Each row of a before or after table is a point. The points were changed in one or more steps. Then noise was added and the rows were shuffled. The steps act on columns, c1 being the first. What was done? A step turns or swaps two columns, mirrors them in a line or flattens them onto one, adds a multiple of one to another, or multiplies or shifts one. Angles are multiples of 10 degrees, from the lower column toward the higher: turns from -170 to 170, lines from 10 to 170 but not 90. Use the fewest steps. Two steps may share a column if one is a turn and the other turns, adds or multiplies; they go together, in the order done. Otherwise the lowest column goes first.

Before (13 x 2):
0.015,-0.010
0.081,0.039
-0.014,0.053
-0.008,0.002
-0.003,0.012
0.027,0.038
-0.022,-0.016
-0.033,0.004
-0.029,-0.003
-0.008,0.051
0.049,0.048
0.011,0.042
0.013,0.023
After (13 x 2):
0.009,-0.048
0.007,-0.054
-0.007,-0.002
0.014,0.014
0.018,-0.018
0.065,-0.028
0.020,-0.036
-0.028,-0.007
0.002,-0.013
-0.021,0.008
-0.029,-0.013
0.039,-0.025
0.090,-0.007
Steps: mirror c1 and c2 in the line at 10 degrees

Before (14 x 4):
-0.038,-0.021,-0.032,-0.082
-0.039,-0.033,-0.012,-0.086
0.033,0.016,-0.011,-0.001
-0.050,0.009,0.001,-0.079
0.018,0.020,-0.039,0.007
-0.023,0.047,0.007,0.005
-0.038,0.005,0.027,0.025
-0.003,0.017,-0.041,-0.014
-0.043,0.019,0.021,0.019
-0.006,0.025,0.030,0.008
0.005,0.000,-0.055,0.011
-0.028,0.013,0.005,0.023
-0.004,0.007,-0.022,-0.009
-0.037,0.040,0.023,-0.004
After (14 x 4):
-0.049,0.013,-0.026,0.009
-0.026,-0.001,-0.018,0.015
-0.021,-0.022,0.029,-0.090
-0.050,-0.003,-0.008,-0.093
-0.057,0.022,-0.014,0.011
0.044,-0.016,-0.015,-0.010
0.044,-0.044,-0.006,-0.001
0.014,-0.020,0.001,-0.020
-0.024,0.020,-0.031,-0.003
-0.020,-0.008,-0.047,-0.005
0.029,-0.042,-0.005,-0.020
0.042,-0.051,0.019,0.001
-0.045,-0.001,0.035,-0.095
-0.043,0.007,-0.045,-0.013
Steps: turn c2 and c3 by -110 degrees; add -0.7 times c2 to c1; shift c4 by -0.010

Before (9 x 8):
0.029,-0.020,-0.025,0.047,0.058,0.039,-0.041,0.003
0.007,-0.020,-0.063,0.076,0.040,0.083,-0.004,0.014
0.030,-0.022,0.013,-0.023,-0.036,0.034,-0.003,0.012
-0.019,-0.063,0.021,0.009,-0.026,0.022,-0.034,-0.009
-0.004,-0.103,-0.030,-0.030,-0.002,0.056,-0.020,-0.020
-0.012,0.004,0.041,-0.039,-0.001,0.050,0.006,0.003
-0.018,-0.044,0.006,-0.035,-0.015,0.001,0.002,0.027
0.013,-0.032,0.073,-0.037,-0.004,0.053,0.018,0.045
0.025,-0.018,-0.007,0.058,0.042,0.031,0.018,-0.018
After (9 x 8):
-0.025,-0.029,0.000,0.007,0.001,-0.011,0.007,-0.015
0.033,-0.036,0.021,-0.014,-0.003,0.022,-0.013,0.010
-0.001,-0.016,0.021,-0.030,-0.001,0.032,-0.003,-0.030
0.009,0.013,0.037,-0.042,0.000,0.052,0.013,0.008
0.002,-0.041,0.044,-0.002,-0.002,0.010,-0.051,0.022
0.037,-0.011,0.077,-0.044,0.001,0.047,0.016,-0.024
-0.004,-0.014,-0.016,0.002,-0.001,-0.002,-0.048,-0.023
-0.013,-0.093,0.005,-0.043,-0.001,0.049,-0.056,0.011
0.010,-0.040,-0.053,-0.008,0.001,0.011,-0.017,-0.011
Steps: turn c1 and c8 by -110 degrees; turn c2 and c3 by -20 degrees; turn c2 and c7 by 20 degrees; flatten c4 and c6 onto the line at 130 degrees; multiply c5 by 0

Before (14 x 9):
-0.003,0.006,-0.030,-0.023,0.009,-0.020,0.021,0.009,-0.009
0.002,-0.018,0.022,0.000,0.017,-0.026,0.010,-0.033,-0.022
0.011,0.010,0.029,0.005,0.033,-0.016,-0.023,0.014,-0.013
-0.011,0.010,-0.038,-0.047,-0.007,0.005,0.008,0.017,-0.017
-0.009,-0.013,0.019,0.058,0.020,-0.016,-0.003,-0.046,0.018
-0.021,-0.008,-0.024,-0.073,-0.001,0.006,-0.008,-0.002,0.011
0.006,0.011,-0.030,-0.059,-0.013,-0.014,-0.004,-0.032,-0.023
-0.005,0.034,0.039,0.009,0.045,-0.027,-0.019,0.002,0.013
-0.007,0.045,0.044,-0.008,0.045,0.001,0.006,0.032,-0.008
-0.012,0.025,0.023,0.025,-0.002,-0.031,-0.037,0.018,-0.007
-0.008,-0.051,0.037,0.027,0.004,-0.014,0.011,-0.030,0.000
-0.006,0.004,-0.022,-0.037,-0.033,0.039,-0.011,-0.044,-0.012
0.044,-0.033,0.026,0.019,0.020,-0.001,0.003,-0.030,0.018
0.009,-0.042,0.012,0.031,0.049,-0.001,-0.017,-0.042,-0.017
After (14 x 9):
0.002,-0.001,0.047,-0.043,0.029,-0.001,-0.008,-0.134,-0.021
0.002,-0.003,-0.010,0.041,0.014,-0.017,0.022,0.028,0.004
0.008,-0.008,-0.008,-0.025,0.034,-0.001,0.013,-0.096,0.020
0.009,-0.026,0.010,-0.054,0.037,0.032,0.010,-0.093,-0.001
0.017,0.003,-0.030,0.063,-0.014,-0.007,0.012,0.047,0.016
0.000,0.021,-0.006,-0.036,0.028,-0.018,-0.025,0.037,0.017
0.000,0.018,0.026,-0.022,0.054,0.031,-0.018,-0.122,0.021
0.012,-0.006,0.012,-0.040,0.006,-0.040,-0.038,0.053,0.007
0.015,0.001,-0.055,0.055,-0.001,0.006,-0.006,-0.007,-0.015
-0.049,0.000,0.008,-0.038,0.031,0.026,0.005,-0.095,0.001
0.002,0.032,-0.013,-0.047,0.025,-0.044,-0.019,0.004,-0.015
0.002,-0.015,-0.042,0.059,-0.008,-0.015,0.000,-0.095,0.022
0.005,-0.001,-0.024,0.040,-0.047,0.022,-0.015,-0.136,0.011
0.009,0.056,-0.027,-0.052,0.010,-0.037,0.009,0.095,0.004
Steps: turn c1 and c9 by 160 degrees; turn c2 and c6 by -50 degrees; turn c2 and c5 by -50 degrees; multiply c3 by 1.3; turn c3 and c4 by -110 degrees; multiply c8 by 3

Before (12 x 12):
0.009,0.023,-0.014,-0.006,-0.024,0.043,-0.033,0.012,-0.030,-0.005,0.033,0.019
-0.025,-0.001,0.036,-0.028,0.018,-0.054,-0.010,0.020,0.010,0.014,0.046,0.009
-0.025,0.038,0.022,-0.046,0.050,-0.010,0.007,0.001,0.021,0.012,-0.001,0.027
0.000,0.029,0.027,-0.052,0.004,-0.004,0.012,0.022,0.018,0.068,0.008,-0.006
-0.042,0.025,0.050,-0.012,0.047,-0.027,0.039,0.044,-0.016,0.030,0.023,-0.007
-0.028,-0.004,-0.072,0.051,-0.002,0.003,-0.013,-0.011,0.041,0.008,-0.002,0.010
-0.007,-0.018,-0.029,0.022,-0.008,0.015,0.023,-0.048,-0.002,0.011,0.036,0.028
0.008,-0.036,-0.008,-0.003,0.036,0.043,-0.031,0.009,-0.005,-0.005,0.056,-0.024
-0.012,-0.020,-0.088,0.029,-0.004,-0.022,-0.009,-0.054,-0.009,-0.001,-0.033,-0.017
-0.072,-0.004,-0.061,-0.016,-0.030,0.023,0.015,-0.030,0.008,-0.004,0.024,0.007
-0.015,0.048,0.065,-0.030,-0.009,-0.012,0.043,-0.002,0.026,-0.006,0.026,-0.027
0.036,-0.023,-0.085,-0.014,-0.010,0.049,0.000,0.026,-0.011,-0.031,0.062,0.019
After (12 x 12):
0.008,0.039,-0.031,-0.046,0.000,0.000,0.007,0.000,0.026,-0.026,-0.001,0.022
-0.016,-0.004,0.082,-0.027,-0.080,0.005,0.015,-0.030,0.007,-0.069,0.023,0.008
-0.003,-0.021,0.100,0.044,-0.054,0.060,-0.008,-0.053,-0.017,-0.011,-0.034,-0.009
-0.024,-0.024,0.120,-0.046,-0.059,-0.008,0.000,0.025,0.020,0.041,0.062,-0.011
0.009,-0.001,-0.062,-0.051,-0.032,0.035,-0.010,0.020,0.010,-0.027,0.045,0.010
-0.003,0.023,0.032,-0.023,-0.074,-0.034,-0.033,0.013,0.018,0.010,0.033,-0.031
0.021,0.026,-0.070,-0.023,-0.004,0.003,0.039,0.046,-0.007,-0.047,0.023,-0.017
0.010,-0.017,0.041,0.004,-0.058,-0.002,0.022,-0.048,0.028,-0.009,0.036,-0.001
-0.008,0.048,-0.084,-0.044,-0.059,-0.017,0.043,-0.003,-0.026,-0.013,0.026,0.027
0.003,-0.004,0.089,0.053,-0.052,0.029,-0.013,-0.011,0.010,-0.030,-0.003,0.042
0.068,0.029,-0.034,-0.055,-0.046,-0.008,0.013,0.022,-0.006,-0.012,0.008,0.018
-0.004,-0.036,0.024,-0.031,-0.015,-0.036,-0.032,0.010,-0.024,0.008,0.055,-0.005
Steps: mirror c1 and c10 in the line at 40 degrees; multiply c3 by 1.3; turn c3 and c6 by -160 degrees; add -0.5 times c11 to c4; shift c5 by -0.050; swap c9 and c12
